Each row of a before or after table is a point. The points were changed in one or more steps. Then noise was added and the rows were shuffled. The steps act on how far a point lies along the listed directions, d1 being the first. What was done? A step turns or swaps two directions, mirrors them in a line or flattens them onto one, adds a multiple of one to another, or multiplies one. Angles are multiples of 10 degrees, from the lower direction toward the higher: turns from -170 to 170, lines from 10 to 170 but not 90. Use the fewest steps. Two steps may share a direction if one is a turn and the other turns, adds or multiplies; they go together, in the order done. Otherwise the lowest direction goes first.

Directions:
(1): [ 20 -53]
(2): [53 20]
Before (12 x 2):
[[ 62 -12]
 [ 69 -13]
 [-38 -15]
 [ 71  54]
 [-35 -17]
 [ 69  26]
 [ 54  12]
 [ -1 -47]
 [ 62 -50]
 [ -9  49]
 [-18  49]
 [-37  14]]
After (12 x 2):
[[ 69 -49]
 [ 15 -14]
 [ 27 -13]
 [-12  10]
 [ 29 -19]
 [-23  23]
 [ 26 -20]
 [ 45 -34]
 [ 47 -38]
 [-12  13]
 [-27  22]
 [-31  27]]
Steps: flatten d1 and d2 onto the line at 30 degrees

Directions:
(1): [ 10 -63 -46 -10]
(2): [ 49  39 -36 -34]
(3): [ -7  22 -45  62]
Before (11 x 4):
[[  0  14  12  -1]
 [ 21 -18  -5 -24]
 [-36  55  76  -1]
 [-50  58  69   7]
 [-23  56  20  21]
 [-19 121  71  26]
 [ -7 -13  -4  -1]
 [-36   7  40 -10]
 [ -3  -7 -13  30]
 [-10 -25   2  -4]
 [-12 -35  28   1]]
After (11 x 4):
[[-27  70  65 -27]
 [ 19 -17  18 -36]
 [ -4 -11  -4 -10]
 [-30 110  81  29]
 [  3 -16  -2 -19]
 [  0  17   8   3]
 [-10  23  28 -39]
 [ -7  73  64 -29]
 [ 24  -4 -28  -6]
 [-14 -22  11  14]
 [-33  41  39  15]]
Steps: turn d2 and d3 by 70 degrees

Directions:
(1): [ 15  72  16  18  -6 -80  -4 -14]
(2): [104   0   2 -31   0   8  14  27]
(3): [ -8 -27 -38  22  48 -45  -7  75]
(4): [-16  66 -45 -36 -12  37 -44  35]
(5): [-26 -17  39 -93  18 -35  -9   5]
(6): [ 12  19 -19  -5  94  16  -6 -52]
Before (9 x 8):
[[ 21 -29  55 -39  -1  -3  -6 -28]
 [ 38 -27  -4 -17  22 -34  -3  52]
 [-51 -27  21   9 -31   9   3  22]
 [-35  18 -17  41 -36  -2   2  -3]
 [-51 -27  35  13 -26  25  24 -10]
 [ 14  -7  22 -41 -48 -29  -1  19]
 [ 22 -31 -37 -32  93  40  10  19]
 [-29 -24   5   2 -62  62  14 -17]
 [ 18  12  32 -73  64 -17 -19  60]]
After (9 x 8):
[[-59   3  15 -16  -3 -24 -18 -32]
 [-20 -13   6   0  67  16  -2 -11]
 [-23 -21 -21   9  26  62   9 -29]
 [  8  36 -35  34  26  24  -1 -34]
 [-13 -21  16 -20  58  27  22 -20]
 [-43 -35   3  -8   1 -43 -10  52]
 [-19 -46  60 -50 -19 -19 -11 -22]
 [ 11 -68 -24 -14 -12   2  19 121]
 [-34  -3  36 -38  -7 -28 -22  79]]
Steps: add -0.7 times d1 to d3; turn d2 and d6 by -120 degrees; add -0.7 times d4 to d5

Directions:
(1): [ 46 -32   0  14   8  51 -29  48 -73 -12  52]
(2): [ 81  23  15   1 -28 -22 -75  15  29  -4 -47]
(3): [-41  42  42 -73 -42  23  -6  26 -48 -21 -34]
(4): [-31  49 -28  91   3  17  -5  15 -33 -26 -52]
(5): [ 13 -23 -60 -40  29  13  16  22  27 -92 -27]
Before (14 x 11):
[[ 67  30 -21  42 -28   8 -80  63  -3 -59 -59]
 [-15 -30 -73  59  42 -12  30 -15  59 -17  -1]
 [-34  45 -30   0 -23  24   8  43 -22 -78 -70]
 [ 35  -4  10 -82  -9 -14   3  17  10 -42 -33]
 [ 27 -59 -72 -13  63  -1  58  14  59 -67  16]
 [ -2 -41  -7 -43  10  -9  42  -3  12   1   6]
 [ 32 -19 -36  -3  33  -5  30 -11  -9 -39 -17]
 [-29  37 -23 -38  -8 -16  31 -12  18  10 -41]
 [ 18 -54 -82  -1  58  37  44  37 -13 -62  42]
 [  0   6   1 -19   4 -18  -4   4   5  17  12]
 [ 35  18 -10 -22 -12 -52 -26 -10  87  -5 -50]
 [ 49 -22  -9 -43   5  38  -5  39  -1 -32  54]
 [ 46  25  44  14 -42 -51 -30 -32  47  83  -6]
 [-48  14 -16 -25   6 -19  55 -12  24 -10 -13]]
After (14 x 11):
[[-32  40 -49  85  -4  33 -12  56 -41 -73 -52]
 [ 40 -19 -91   2  44 -51  25 -18 118 -46 -35]
 [ 72 -79 -92  23  81 -30  40  -1 104 -50  23]
 [  9 -46 -43  31  41  47  22  36 -47 -28  66]
 [ 22   6  -4 -73 -12  33  -2  37 -45  -1   7]
 [-52  35 -35 -15  13   0  58 -11  51 -29 -15]
 [ 40 -16  12 -70  -6   0  -4  27   4 -10  23]
 [  4 -43  -3 -44   5 -14  42  -7  16  -2   4]
 [  3  52   8 -67 -58  31 -40  75 -42 -88 -68]
 [-10   4  -2 -13  15 -15   5   8 -14  10  15]
 [102 -90 -79  80  60 -29 -20  -7  90  -1  40]
 [-50   4   0 -74  -1  33  56  29 -56 -58 -20]
 [ 46 -27 -45   8  34 -17  24 -22  14 -32 -16]
 [ -9 -22   5  80   2  25  27  -4 -59  71  84]]
Steps: turn d2 and d4 by -120 degrees; turn d1 and d4 by 150 degrees; multiply d3 by 2

Directions:
(1): [ 20 -30   4  26  20   5 -59 -86  14  -4 -59  33 -64   8]
(2): [-25  -9  36 -67 -64 -53 -21  11  17 -47 -67 -29   3 -21]
(3): [ 30 -11  23  71 -36 -45   7 -23  53  50  -2 -68  33  26]
(4): [  0   4  -1  38  -4  -2  37  79  48 -32 -22  11 -84  46]
Before (13 x 14):
[[  10   27   -7   46   -9   -9   24   61   48  -16   16  -20  -21   43]
 [ -16   -3   39  -22  -40  -19   -3   12   27  -29  -20  -17  -11  -18]
 [  21  -13   12  121  -10  -21   43  -13   27   99   33  -86   47   52]
 [  16  -16  -19   37   25   16  -57 -117  -47    9  -39   54   -6  -15]
 [  16   10   -5   29  -17  -19  -12   -1   42    8    7  -30   50   -3]
 [  11    5   33   13  -23   -8   -8  -48  -24   32  -16   15   13    1]
 [  13    7   -7   12    8   12   19   70   37  -43  -42   26 -104   43]
 [ -27   27   -2  -68  -33  -23   16   42  -30  -23   -4  -21   33  -22]
 [ -15   -7  -16  -15   37   41  -56  -11  -10  -38  -39   63  -72   11]
 [  17  -20   50   81  -39   -5   -6  -53   77  -13  -80  -21  -71   38]
 [  20  -14    4   76  -35  -33  -23  -18   79   -9  -54  -21  -74   43]
 [  -3   11   -9    2   35   33   26   40  -20  -13  -18   30  -47   27]
 [  24   -4    9   26  -29  -26    2  -19   16   52   30  -61   54   20]]
After (13 x 14):
[[ -39  -25   59  -30  -95  -84    0   24   35  -22  -97  -85    6   13]
 [   3    8  -10    9  -20  -12  -14  -71  -62   43   24  -16  113  -40]
 [ -19  -19   44  -48  -28   16  -63 -114  -15  -42  -80   15   -5  -43]
 [  17   -6  -21   38   51   43  -53  -73  -24   49   27   20   20    5]
 [  24   -7    1   54   33   17    2  -31    0   32  -27    4  -28   35]
 [ -11  -19    2  -40  -27  -19  -85  -90    0  -36  -69   12  -26  -30]
 [ -11   32  -31   -7   21   26   37   68  -24  -19   19   29  -39   15]
 [ -16   -1   23  -56  -59  -40    3   42   16  -28  -21  -40   11    7]
 [  -8   15   -1  -24  -28  -20  -18   32   32  -42  -24   -8   21  -15]
 [  10    2    6   21  -13  -16  -34   -8   47  -41  -48    1  -58   29]
 [  -7   18   35  -22  -35  -10   12   -8  -35   15   -4   10   36  -11]
 [ -20    3   12  -32    9   30   -6    4  -11  -37    2   38  -36  -24]
 [  41  -19   -9   35   39   23  -50  -72   13    5  -51   38  -81   22]]
Steps: turn d1 and d4 by -70 degrees; turn d2 and d3 by -90 degrees

Directions:
(1): [ 17 -24   3 -21 -16  13 -59 -37 -16  77  37 -20 -57 -20 -80  59  22   0]
(2): [-79 -18  58 -15   0  59 -47  12  -1  18  -1   4  -5 -49  -6 -82 -38  37]
Before (12 x 18):
[[ -19  -12   -2   15   -1    6  -17  -16   -6    2    2   -4   16    6
    -5  -32   -6   10]
 [   0  -14    7  -36   -8    5  -24   -7  -23   10   13    0   -7   -7
   -14   13   20   -4]
 [  40   34  -58   37   24  -62   52   25    8  -59  -29   17   41   43
    50   33   12  -21]
 [ -16    2    3  -30   -7    4  -21  -17    5   35   11  -13   -4    1
   -25    0  -21   -7]
 [ -43   12   27   12   21   18   23   32    6  -53  -32   14   45  -23
    46  -97   -9   35]
 [  35   20  -27   18   10  -28   40   -4   -9  -47  -29   27    9   29
    21   33  -17  -11]
 [ -14   10   -8   42    0  -13   44   33   15  -47  -18   25   47   10
    42  -56   12   12]
 [  -8    7   -7  -29   12   37  -40  -18  -12   40   16  -26  -42  -40
   -61   17   12    0]
 [ -39  -10   22   -3  -10    6  -45    4    7   15   -5  -15  -10  -29
   -27  -13   -7    8]
 [ -12  -16   33   15  -12   35  -31    3  -21   58   22    4  -32  -42
   -22    2    4   13]
 [ -45   42   15   37   27   -8   69   47   20  -82  -54   23   74   14
   101 -121  -38    7]
 [  55   24  -31   17   -3  -45   54   -7    7  -35  -14    1   36   58
    27   53   28  -34]]
After (12 x 18):
[[ 53   4 -41  36 -14 -49  36  -4   2   1   7   5  12  34 -11  38  48 -14]
 [ 26  33 -57  38  27 -59  54  28   9 -70 -31  19  46  33  55  14   8 -17]
 [-50   8  22 -30  19  57 -31   3  -3  19  -1 -15 -20 -51 -32 -35 -17  14]
 [  9  26   0  21   8 -26  58  20  13 -67 -39  14  64  45  65 -18  -5 -19]
 [-24   4   9 -33  -3   8 -23 -14  12  22   5  -6   4  -4 -20 -20 -30   1]
 [114  31 -74  26   3 -83  46 -30  -8  12  11 -27 -13  66 -26 108  67 -57]
 [ 80   3 -40   5   1 -36  12 -32 -12  20  12 -15 -14  13 -48  75  62 -17]
 [-22 -21  36  15  -9  39 -26   5 -23  54  24   8 -32 -44 -17 -14  -4  15]
 [  2 -17 -20  17  -8  -1 -22 -27 -11  13   9  -9   4  13 -18   2   9  -3]
 [-24 -14   8  -6 -20  -2 -51  -2   3  24  -6 -17 -14 -22 -38   6   7   1]
 [-19  -9  17 -36  -5  14 -20   2 -13  -6   2   2   3 -16   3 -20   7   9]
 [ 21  19 -25  19   5 -22  45   6 -10 -62 -31  31  19  22  27  16 -32  -7]]
Steps: swap d1 and d2

Directions:
(1): [ -3  38 -14  19   3 -16  18  16  57   4 -38  33 -16   7 104  11  -4 -49
  27  80  26 -34  78  31]
(2): [-10 103 -12  -6 -41   0  16  83 -32  11  48  -3  52  36  20   2  37 -22
 -51 -42 -41 -33  18 -32]
(3): [ -9 -42 -41   3  33 -40 -25  37  22  10  38 -60 -68  60  34  79  33  37
 -14 -26  49  12  17 -50]
(4): [-46  20 -71  -3  14  40  -2  26 -47 -20 -58  16  -7 -18 -30  57  20  43
 -35   0  44 -52 -23  93]
(5): [ -22    2   30  -72  -25   36   -7  -16  -39   39   11   18 -106  -14
   30  -79   12   31  -15  -17   25  -63   23  -22]
(6): [-10 -23  42  22 -37 -12   3  54  26 -21 -33 -51   6 -32  -8 -42  48 -82
  10 -52  98 -11 -35  15]
Before (8 x 24):
[[ -7 -20 -30  39  27  17  -6  -4 -11 -40 -43  -8  41 -32 -58  50  -8  23
  -12 -12  38  10 -63  33]
 [-27 -50  34   2 -15  41   1   9 -20 -24 -35 -24 -22 -44 -67 -10  18  10
  -10 -52  96   0 -73  38]
 [ -4  36  14 -23 -27   2  -3  34 -18  27  56 -16  32  36 -20 -12  42   1
  -39 -43 -43  -2  -6 -52]
 [-48 -19 -44  -5  22  -6  12  38  12 -15 -74 -18 -75   4  42  30  33  22
    3  -2  78 -42  -1  58]
 [ -6 -16  -1  45  20   2 -19  24  34 -45 -32 -26 -26 -29 -31  15  21 -18
   -9 -12  58 -25 -34  66]
 [-21   0 -95   2  63  16 -12 -21 -32 -11  11  28  -4  37  -6 102 -29 112
  -32  40 -23   3  22  44]
 [  5 -51 -21   0  44  -9  -2 -27  11  -9 -39 -11 -18   6  13  29   3  19
   11   0  32  29  -2  31]
 [-18  66 -13 -55  -4  38  11   4 -66  12  26  34  13   7 -25 -12 -30  26
  -29   9 -61 -20   5  37]]
After (8 x 24):
[[  -7    5   -2   41    8    3  -18   41   24  -43  -15  -30  -12  -20
   -38   14   29  -20  -24  -29   47  -27  -37   55]
 [ -13   13  -75  -10   42   21  -14  -10  -66   -7   56   11   30   42
   -56   79  -22  120  -55  -18  -62   20  -12    4]
 [   0   -4   -9   34   11   19   -1   -4  -23  -37  -26   -7   68  -36
   -77   25  -10   15  -17  -32    9   18  -74   13]
 [  15   -1   52  -29  -31    6   -7   -9  -28   25   68  -20   45   15
   -70  -53   19    6  -25  -61  -69   33  -42  -73]
 [ -37   -5   33   -9  -40   67    8   31  -68  -27  -23  -18   23  -54
  -111  -24   29   16  -41  -89   65  -14 -103   48]
 [ -59   21  -58  -13    6   -1   12   87  -23  -11  -38  -36  -52   29
    24   45   61   35  -37  -51   60  -53  -16   36]
 [  -4  -43  -29   -7   40    3   -7  -16  -20  -13  -31  -19   -4    6
   -22   34   12   38  -11  -30   24   25  -28   33]
 [ -12   96   -8  -46  -13   26   21   20  -39   18   29   46   18   19
    27  -17  -29   -8  -19   36  -64  -31   46   29]]
Steps: turn d1 and d3 by 40 degrees; multiply d1 by 2.5; add 0.7 times d5 to d4; turn d2 and d4 by -40 degrees
